Rows are points. The points of each table are mixes of a few directions, plus a little noise. How many directions does each table use, and how many do they share? Where both have some left over, give the other angles between the two spaces (their principal angles), to ten degrees, smallest first.
In the rows, zero is written as 128.

First:
[[183 152]
 [159 141]
 [104 117]
 [100 116]
 [ 95 114]]
Second (6 x 2):
[[174 148]
 [ 96 114]
 [155 140]
 [ 97 115]
 [ 84 109]
 [161 142]]
Directions: first 1, second 1, shared 1

First:
[[186 102 143  97]
 [129 122 129  72]
 [128 189 146 140]
 [126 105 122 107]
 [141 105 124 167]
 [ 96 161 124 161]
 [ 90 113 108 153]]
Second (5 x 4):
[[161 105 132 167]
 [156 159 147 168]
 [114  89 112 104]
 [127 163 140  86]
 [ 81 122 110 115]]
Directions: first 3, second 3, shared 3

First (7 x 8):
[[130 148 143 138 115  97 176 148]
 [149 103 106  79 109 101 121 100]
 [128 130 167 203 128  94 134 139]
 [130 123 104  84 125 150 121 120]
 [119 149 102  68 156 126 121 119]
 [125  88 140 191 122 196  71 123]
 [115 156 135 133 140 132 151 148]]
Second:
[[109 141 146 156 144 113 104 105]
 [113 134 151 160 105 123 127 101]
 [163 104  90  65 147 100 127 144]
 [144 124 110 103 124 157 162 173]
 [129 135 149 146 113  65 144 106]
 [145 122 126 116 101 113 167 143]
 [104 146 158 173 121 119 121 104]
 [104 146 158 173 124 117 119 103]
 [119 143 111 122 173 197 123 183]
 [149  83  81  65 127 176  88 118]]
Directions: first 4, second 4, shared 3; angles 50

First:
[[122 200 155 109 110 128 147 132 133 130 144]
 [101 131 165  71 159 110 137 115 148 139 125]
 [148 153  74 162  99 124 111 164  86 106 154]
 [124 150  89 176  67 137 191 129 159 146 108]
 [138 111 115 110 147 106 112 163  95 142 143]
 [152 115 119 180 136 168  77  95 113  68 130]
 [ 75 103 131  84 130 109 115  96 163 110 117]
 [147 118 154 128 131 128 170 145 138 189 112]
 [142 117 152 156 109 158  87 104 129 113 126]
 [132  81 124 105 191 111 132 137 117 139 120]]
Second (11 x 11):
[[127 160 121 129 131 114 150 164 111 132 144]
 [133 149  52 122 165  83  79 130  63 119 128]
 [133  74 141 124 114 155  95  64 163 125 102]
 [136 158  90 121 131 105 126 148  96 133 139]
 [127 105 111 128 144 124  91  97 121 118 113]
 [159 135  84 105  85 126 117 104 125 149 128]
 [136 151 142 123  97 136 169 153 142 144 143]
 [104 118 134 145 181 115 105 133 109 104 121]
 [ 93  68 237 156 143 178 149 109 198 108 110]
 [116 146 148 137 141 124 154 162 124 125 139]
 [143 144 148 119  78 147 174 142 157 151 141]]
Directions: first 6, second 3, shared 1; angles 30, 60

First, 11 rows:
[[130 134 162  51  84 154  87 140 153 135 115 173 150 126]
 [134 125 170 143 113 112 104 143 177 116  94 112 120 150]
 [134 175 126 170 142 142 126 173 152  63 119 107  91 101]
 [126 139 130 146 133 124 132 138 146 100 114 111 115 121]
 [155  80  91 142 152 127 168  88 102 189 160 116 164 182]
 [122 107 101  64 122 147 174  95 178  96  92 114 166 134]
 [130 139  89 113 143 153 165 124 137  93 128 118 135 113]
 [125 135 154 130 115 121  91 141 105 153 141 152 118 122]
 [124 157 131 168 139 123 116 154 112 108 137 123  95 103]
 [116  82 101 168 157  85 161  77  66 190 155 112 135 148]
 [113 136 152 113 110 119  85 135  79 167 151 171 119 107]]
Second, 11 rows:
[[165 136 163 117 155  73  85 127 143 162 118 104 138 194]
 [135  97 175  73 142 162 149 106  92 154 155 155   7 139]
 [121 119 132 118 125 149 142 123 116 126 136 140  98 115]
 [142 126 148 116 140 113 116 124 128 145 129 123 113 154]
 [ 90 139  66 171  95 159 156 142 135  80 122 134 191  59]
 [102 133  90 152 107 153 149 136 129  98 127 135 159  81]
 [168 125 181  97 160  85  91 118 131 173 126 113  96 199]
 [131 144 110 153 126 102 112 139 147 121 114 111 187 133]
 [147 140 136 134 140  90  99 133 144 141 116 109 161 162]
 [105 126 103 139 111 157 152 130 122 105 131 140 133  87]
 [103 124 103 138 109 163 155 129 119 103 134 143 126  83]]
Directions: first 5, second 2, shared 0; angles 40, 70

First, 9 rows:
[[108 114 138 157  76 127 127 148 127 120 131  94 143 116  86 134 116  89
  163 141]
 [133 137 133 146 136 146 109 126 133 101 100 148 138 158  87 150 141 118
  121 103]
 [122 118 125 111 116 111 147 134 123 155 154 107 119  98 169 107 116 134
  135 153]
 [147 151 128 137 171 155 101 108 133  90  89 177 135 178  92 155 152 139
   97  82]
 [117 115 131 138  97 121 133 142 127 134 139 104 130 110 119 123 117 109
  151 144]
 [132 138 129 139 138 143 114 123 131 106 107 145 134 149 100 143 136 124
  119 110]
 [144 144 125 108 172 135 126 110 128 127 120 161 117 143 153 129 143 160
   97 110]
 [ 93  86 131 129  40  85 168 168 117 181 192  35 123  44 167  88  83  96
  194 202]
 [158 154 116  87 206 133 128  97 130 136 122 179 110 149 183 123 151 186
   71 105]]
Second:
[[128 106 108  99 109  98 145 132 138 177 173 108 120  80 208  99 121 138
  135 158]
 [164 124  83 106 164 131  93  97 172 138 128 196 138 144 191 141 171 151
   82  88]
 [110 156 171 102 161 120 185 135  70 142 138  85  89 115 129  92  89 167
  130 168]
 [128 104 108 171  76 139  84 136 165 102 112 141 164 141  82 162 147  73
  148 101]
 [128 107 108 143  92 125 107 133 154 129 133 131 147 121 127 139 138 100
  141 122]
 [143 123 106 122 136 129 110 117 151 132 129 157 135 133 154 135 147 132
  113 110]
 [114 167 176 127 170 142 161 130  75 104 104 109 102 152  74 120 102 154
  124 138]
 [107 140 162 154 115 139 140 144 100 101 108  98 126 140  56 134 107 111
  151 137]]
Directions: first 2, second 3, shared 2
